Rows are points. Each table stands for the endless flat space through its points: a line for two points, a plane for three, and so on. Write the one point that lies in both, or say that there is none.
(in the rows, 128 means zero)

First (2 x 4):
[[ 87 177 108 121]
 [117 122 148 136]]
Second, 3 rows:
[[121 144 118 138]
 [109 108 113 138]
 [ 94 189 161 117]]
They share: [105 144 132 130]

First, 3 rows:
[[145  73 126 114  93 149  90 101]
 [ 78 131 103  87 119 147 110  90]
 [ 76 125 109  77 104 153 106  95]]
Second (3 x 8):
[[137  91 116 118 101 161  75 115]
 [140  88  91 104 118 169  63  98]
 [120 100  71  88 146 153  87  62]]
They share: [118 103 111 111 117 143 102  92]

First, 5 rows:
[[141 231  96 179  97 127 192 139 115 146 157]
 [ 60  96 158  89 183 159 108 152 145 106  86]
 [ 77 108 129 109 173 175 132 140 123 101  99]
 [120 166 103 114 113 119 193 151  73 166 129]
 [142 208  94 159 103 145 202 148 119 156 160]]
Second, 2 rows:
[[ 66 170 131 152 123 175 149 135 109 136 140]
 [ 86 152 127 130 139 159 151 143 117 130 124]]
They share: [ 96 143 125 119 147 151 152 147 121 127 116]

First, 2 rows:
[[104 151 169 141 140 150 151 171 135 142 152 112 141 137]
 [144 119 149 153 116 170 155 143 171 122 124 128 149  93]]
Second:
[[ 92 146 181 127 138 166 191 149 153  93 125  96 128 129]
 [172 175 203 151 132 164 164 145 159 156 189  70 170 109]
 [102 159 189 155 142 148 186 157 155 118 129 106 152 117]
 [145 158 181 202 144 137 163 138 132 186 156 118 202  81]
 [145 179 196 157 122 145 154 173 171 151 167 100 167 112]]
They share: no point

First:
[[104 146 170 170 117 145 196 126 143 172 103 149 116 114 166 173  67 127
  164 158]
 [ 48 204 191 162 108 175 209 124 178 168  87 152 175 134 157 179  69 138
  149 107]
 [125 131 148 161 120 128 158 121 154 147  96 118  93 106 144 163  93 112
  170 154]
 [121 141 125 123 147 116 108 121 218 123  94  63  97 142  87 182 158 122
  206 104]
 [131 127 132 132 146 120 141 128 185 148 103  94  88 136 113 182 126 123
  196 131]]
Second:
[[150 166 116  98 135 175 174  54 137 165 115 108 144  82 106 161  91  94
  207 148]
 [ 53 154 127 181  29  88 126 189 163 169  95 136 122 127 116 164 103  93
  144  70]
 [125 131 160 141 149 153 183  98 195 138 106  97 116 123 145 161  77  99
  173 172]
 [ 60 138 172 187  80  93 130 156 184 137  78 129 124 138 145 161  88 129
  156 112]
 [ 85 179 155 106 120 152 165 114 137 173  98 160  88  81 103 153 112 104
  121  67]
 [ 62 157 175 128 113 110 199 117 187 188 154 149  96  96 109 112 119  78
  126 122]
 [ 82 114 177 153 115 163 159 150 210 130  92 113  91 135 153 194  41  78
  118 110]]
They share: [110 150 147 146 122 139 162 124 169 146  87 116 110 118 133 164  96 111
 160 128]

First:
[[143  71  68 132  77  99 168 123 170 134 204 172 122 143 110  85 125  75
   60 110  81 138 118  72]
 [133 169 119 179 108 115 140 158 122 109 123  75 138 165  70 122  83 102
   96 143 193 143 114 156]
 [147 130 101 163 128  88 139 179  96 155 100 108 102 181 117  98 122 127
   88 150 200 123 146 164]
 [119 128  77 175 137 145 156 141 121  52 140 174 146 131  12 107 156  52
  117  74 165 105  70 112]
 [165 142 110 166 126  95 124 153 121 127  92  92 128 207  90  98 105 143
  133 169 209 142 130 192]
 [ 99 104 109 125 104 152 135  87 198  67 158 180 186 121  23  86 104  43
   64  96 128 161 110 106]
 [163  56  59 133  90  90 161 151 132 153 184 172  82 165 131  84 144  87
   76 118 102 121 126  84]]
Second:
[[138 109  79 116  50  18  61 181 148 182  75 138 130 181 118  73 120 110
  107 175 207 180  84 159]
 [177  94  66 182 101  27 102 109 107 168  97 102 163 151  80  93 111 109
   87 133 184 150 130 177]
 [144  98 112 169 115 110 136 139 132 145 107 120 188 170  66 102  85 142
   89 128 176 170 137 129]
 [128 141  97 118 106 108 147 147 168 104 157 146  92 171 112  73 140  78
   97 155 147 114 110 147]
 [133 134 130  90 147  87 152 161 185 182 107 124 135 167 100  43 157  73
   75 219 138  90  46 189]
 [124 123 107 146 108 110 141 171 172 135  93 163 154 190  78 109 109 131
   94 148 172 181 104 140]]
They share: [141 119  98 151 112 103 142 136 146 123 132 132 139 168  87  91 114 108
  92 137 161 141 127 143]

First, 7 rows:
[[154 126 141 175 151 157 181 197 160 150 106 112 152 144 160 140 116 213
  189 177  90 152 194 157]
 [147 136 109 102 197 121 150  80 141  82 109 102  86  82  89 123 110 112
   99  94 108 161 118  72]
 [129 101 180 143 164 194 181 193 184 141 137 128 198 111 192 172 103 198
  223 214 152 130 218 192]
 [131 129 134 184  91  88 177 156 219  98  93  96  63  89 136 188 146 164
  169 106  79 186 109 108]
 [133 119 121  79 217 132 136  91 163  67 125 100 109  67  95 135  93 114
  121 105 131 146 156 106]
 [132  94 149 141 128 139 179 109 169 120 126 137 120  83 169 182 125 125
  163 142 133 174  99 105]
 [149 109 131 126 168 152 174  76 104 132 119 142 126 105 143 133 110 110
  115 135 120 174  87  76]]
Second (3 x 24):
[[149  84 142 117 159 135 159 106 165 120 106 150 153  84 177 140 116 110
  160 157 124 131 123 115]
 [149  92 163  95 177 153 212 143 134 139 144 123 136  59 133 160 143 142
  149 159  90 169 150 106]
 [123  99 118 144 144 133 143 125 180 102 109 114 126 107 179 171  87 144
  180 138 148 147 159 142]]
They share: no point
